Each row of a before or after table is a point. One or more steps were done to the points. Then noise was added and the rows were shuffled. The steps act on how far a point lies along the listed directions, d1 being the first. What was done? A step turns or swaps two directions, mirrors them in a line or flattens them onto one, adds a multiple of one to another, or multiplies one. Angles are multiples of 10 degrees, from the lower direction toward the higher: turns from -170 to 170, lines from 10 to 170 but not 90. Use the fewest steps. Two steps may share a direction if one is a turn and the other turns, adds or multiplies; they go together, in the order done. Otherwise the lowest direction goes first.

Directions:
(1): [ -6  34 -51]
(2): [38 42 24]
(3): [ 48 -29 -26]
Before (10 x 3)
[[-49   9 -16]
 [-11  43   1]
 [-36  20  12]
 [-31  20  25]
 [ 85 -38 -64]
 [-21  25  18]
 [-33   5  10]
 [-40 -26  71]
 [ 12   2  -4]
 [ 26 -13  33]]
After (10 x 3)
[[  12    1    4]
 [ -23  -17   44]
 [ 106  -40  -59]
 [ -27   23   27]
 [ -30   22   12]
 [  -7   15  -32]
 [ -38   20   28]
 [ -26    9    1]
 [-102  -19   52]
 [  -1   38   22]]
Steps: turn d1 and d2 by 40 degrees; add 1 times d1 to d3

Directions:
(1): [-47 -17 -49 -46   8  27 -48 -10]
(2): [-68 -16  47   8 -52 -13  -1   7]
(3): [-10  11  -7 -56  10 -73  31 -16]
(4): [ 15  44  22 -30  -6  -8 -44  67]
Before (10 x 8)
[[-43  16  87 -45 -46 -59  25  16]
 [-69 -19 -20 -58 -21 -27 -23   4]
 [ 35   2   9  48  -9 -34  26 -16]
 [  0 -16 -37   1  26 -13  24 -27]
 [ 46  -9  16  29  28 -12  49 -36]
 [-10 -10  12  59  -7  -5  78 -38]
 [-50   1  18 -47 -32 -29 -33  15]
 [-53  20  17 -29 -19   5 -57  44]
 [-53  -3  21 -22 -24  -8 -29 -19]
 [-17 -28  -1  -3  -5  26 -37 -17]]
After (10 x 8)
[[ -4  -9  16  67  -8  -3  80 -36]
 [ 34 -10  10  13  27 -17  44 -40]
 [-65 -19  -1 -34 -32 -20 -18  11]
 [-40   4  37 -21 -42 -22 -27  22]
 [-35  24  27  -9 -20  11 -50  49]
 [-29  17 121   1 -63 -47  38  27]
 [-16 -19 -39 -11  24 -17  19 -30]
 [ -8 -26  -3   1  -2  28 -34 -17]
 [-39   0  37   3 -28  -2 -22 -13]
 [ 33   1   7  43  -9 -35  25 -17]]
Steps: add -0.5 times d2 to d1; turn d2 and d3 by -20 degrees

Directions:
(1): [ 41  27 -72  11 -52 -46  33   3   6  13  24  26]
(2): [-37  59  14  40  14 -40 -54 -12  10 -34  22  43]
(3): [ 32  29 -18   2  46  15  42 -58 -34 -59 -29   5]
(4): [-32  12  -8  22 -26  47  44  48  50 -61  -4  -1]
(5): [ -8  51  11 -51 -36   0 -11  50 -72 -16 -22  -4]
(6): [ 59 -28   4  10 -11  -6 -45  16  -8 -62  48 -47]
Before (9 x 12)
[[ 32   2   0 -48 -60 -50 -55  70 -49  34  32 -51]
 [ 11  -5 -57  34  35  13  58 -44  10  18 -21  29]
 [ 54  24 -12  -1  32 -23 -25 -69 -67 -35   5  -7]
 [-14 -17 -39  -8  16   9  56 -21  16  41  -1   6]
 [ 26 -12 -72  54  -3 -18  27 -29  42  21  50  39]
 [  9 -18   6  16  14  35   6 -34   8  -5 -11 -21]
 [-48  31  47 -38  15  -3 -33 -19 -82  24 -31  16]
 [ 21  29  -1 -65  27   3  23 -34 -71  35 -48  21]
 [-22  57  33 -21  -7   6 -13  25 -74 -32 -61 -12]]
After (9 x 12)
[[   0  -12   53  -30   35   31  -35  -27  -75  -51  -14  -41]
 [  29   12  -58   64    0   -8    9   -1   25  -54   28   17]
 [  56   -5 -106   42  -39  -33   46  -10   30   23   56   38]
 [  15   26  -31  -13   21   40   80  -52  -37  -33  -43    2]
 [   1   50  -23  -47  -10  -61    0   -6  -60   89  -26   12]
 [ -15   13   45   -8   -5   31  -11   36  -46  -42  -49  -40]
 [ -24    4   24   22   16   32   -6  -24   16  -16  -13    0]
 [  27   58   -1  -11   30    6  -15  -26  -42  -88   -2   18]
 [   0   12  -28   31   10  -34  -15   -8   15  -36   55   11]]
Steps: multiply d1 by 1.6; turn d2 and d6 by 160 degrees; turn d3 and d4 by 50 degrees; multiply d5 by 0.7
